Each row of a before or after table is a point. One or more steps were done to the points. Then noise was added and the rows were shuffled. The steps act on columns, c1 being the first. Write out the steps. A step turns or swaps two columns, mirrors them in a line or flattens them onto one, adds a multiple of one to another, or multiplies or shifts one. Angles are multiples of 10 degrees, from the lower column toward the higher: turns from -170 to 170, lines from 10 to 170 but not 90. Use the fewest steps. Two steps may share a column if one is a turn and the other turns, adds or multiplies; they go together, in the order done. Otherwise the lowest column goes first.
In the rows, 128 means zero.

Before:
129 18

143 147

131 146

142 169

137 139

139 140

140 119

91 150
After:
121 145

144 127

130 142

130 144

87 131

132 151

183 34

122 171
Steps: turn c1 and c2 by 30 degrees

Before (8 x 6):
108 174 171 95 139 176

148 153 114 159 173 173

97 108 164 166 94 101

133 86 140 172 82 150

83 158 120 113 128 113

159 84 199 117 165 126

178 83 135 137 132 95

167 165 165 128 165 138
After, 8 rows:
128 159 102 170 112 68

160 96 155 171 89 150

87 148 94 89 72 125

74 123 131 91 142 131

114 92 134 149 126 186

195 124 119 163 155 148

177 116 54 133 117 156

135 180 79 146 117 127
Steps: add 0.5 times c1 to c4; turn c1 and c2 by 40 degrees; turn c3 and c5 by 130 degrees; turn c5 and c6 by 120 degrees

Before (9 x 9):
105 203 122 134 148 145 52 157 114

179 141 173 149 102 90 116 95 177

126 140 172 92 115 58 75 193 59

109 162 110 204 130 87 143 109 167

126 150 124 189 176 124 127 123 152

76 122 121 161 135 107 144 112 149

120 162 92 159 165 113 65 114 130

155 111 143 115 86 71 133 171 150

170 184 133 111 130 101 123 110 151
After (9 x 9):
114 130 131 114 106 164 52 165 132

107 170 147 155 120 124 144 116 211

157 165 126 155 131 134 123 99 117

73 143 133 141 121 111 147 130 166

115 146 161 123 90 132 68 116 155

158 164 87 169 162 109 119 81 160

128 135 126 144 80 133 126 120 193

149 188 88 64 147 95 76 189 74

171 179 123 151 168 88 136 157 118
Steps: turn c1 and c8 by -20 degrees; multiply c2 by 0.4; turn c2 and c6 by 60 degrees; turn c3 and c5 by 170 degrees; mirror c4 and c9 in the line at 50 degrees

Before, 12 rows:
133 125 147 142 76 102 190 92 111 176 131 88 103 146

108 110 129 186 118 83 177 55 119 150 134 94 129 145

125 86 168 81 129 148 101 128 118 145 158 167 149 78

121 111 150 113 155 134 157 150 51 66 105 134 92 137

101 149 139 156 106 77 191 112 163 135 141 83 155 167

128 116 164 140 173 166 167 149 93 83 87 71 107 115

71 122 201 128 181 138 152 161 92 99 92 148 74 107

82 105 92 125 102 65 182 129 129 161 152 106 127 47

144 187 150 181 121 124 176 85 78 119 148 78 106 147

120 97 133 129 143 131 128 166 86 179 145 134 153 107

109 77 129 97 164 147 125 160 133 149 179 139 102 104

120 96 182 158 154 117 133 190 96 65 100 125 69 96
After (12 x 14):
138 109 126 157 161 79 144 73 84 172 81 135 89 147

105 135 135 116 178 81 150 96 149 165 67 131 110 170

150 102 128 105 114 127 142 185 106 123 129 142 77 108

131 122 143 154 193 102 142 105 95 112 69 102 82 155

129 118 161 147 160 167 94 165 107 147 84 194 168 134

147 100 178 196 114 119 98 196 135 147 120 152 188 118

97 175 148 171 172 124 159 117 61 162 80 152 128 163

155 93 171 82 90 155 155 133 120 100 162 111 130 101

157 81 131 138 106 150 178 155 153 84 141 161 124 104

137 110 150 152 105 133 112 183 69 118 99 147 197 142

129 100 95 128 159 69 164 130 132 115 79 118 96 32

117 111 202 176 83 140 93 171 114 110 100 165 164 146
Steps: multiply c1 by 0.4; turn c1 and c2 by 40 degrees; add 0.5 times c3 to c14; turn c4 and c13 by 60 degrees; turn c10 and c13 by -110 degrees; turn c5 and c12 by 120 degrees; turn c7 and c11 by -80 degrees; turn c8 and c9 by 30 degrees

Before, 13 rows:
113 107 147 124 145 132 139 142 77 154 122 131 97 150 79 209 90 98 174
 159

94 107 160 124 118 111 121 99 142 162 52 69 73 99 128 131 97 35 150 133

149 132 123 117 177 123 128 153 174 129 148 157 112 118 129 141 176 170
 159 128

98 102 211 138 142 126 93 199 88 122 120 78 174 145 87 68 87 144 125 171

147 211 138 154 132 114 150 165 161 191 105 73 101 133 165 88 103 132
 178 122

165 143 129 176 120 151 203 154 140 131 137 68 97 64 91 143 147 145 146
 165

97 196 104 102 133 198 112 133 133 170 46 95 121 88 109 101 87 103 177
 170

135 179 137 122 133 172 129 118 157 129 154 115 82 94 95 134 50 154 139
 150

128 169 97 126 87 140 116 153 77 51 127 109 107 137 150 175 163 110 76
 117

122 185 81 150 115 171 138 127 157 113 171 118 134 167 105 100 119 96
 122 167

164 162 150 70 128 188 115 145 131 65 127 120 141 109 177 113 158 85 122
 159

133 145 146 104 111 94 143 62 182 136 177 116 157 195 89 135 61 127 147
 113

121 183 144 158 167 124 115 132 81 156 119 140 102 135 137 134 148 107
 137 77
After:
100 146 212 107 140 127 164 198 167 136 119 78 177 144 147 69 86 141 122
 173

147 44 140 146 134 116 103 163 72 177 105 74 101 133 109 86 105 133 178
 123

97 84 107 184 130 198 144 131 111 164 44 95 121 87 137 100 87 104 176
 167

131 87 137 158 133 172 139 118 102 119 155 116 81 94 158 136 48 156 136
 150

112 147 149 118 141 132 138 142 166 170 121 131 95 152 175 210 91 98 175
 161

118 65 146 130 154 121 132 131 162 170 119 141 102 138 113 136 149 107
 138 79

93 149 161 117 122 110 133 99 103 155 55 68 75 98 122 130 98 38 150 133

150 131 123 141 162 121 125 154 84 116 147 156 109 115 127 140 178 169
 159 129

123 69 80 139 117 170 132 127 106 106 171 117 134 166 154 101 119 97 118
 167

128 93 94 150 101 140 124 154 201 73 128 109 106 136 102 175 163 110 75
 115

165 128 151 198 131 189 118 146 144 68 125 120 143 111 80 111 159 85 122
 156

163 89 131 94 121 153 96 152 113 128 137 72 98 66 196 143 146 145 147
 166

134 126 147 157 116 92 133 64 73 120 176 115 157 196 170 136 60 126 143
 111
Steps: turn c2 and c4 by 150 degrees; multiply c5 by 0.7; turn c7 and c15 by 150 degrees; multiply c7 by 0.7; mirror c9 and c10 in the line at 100 degrees
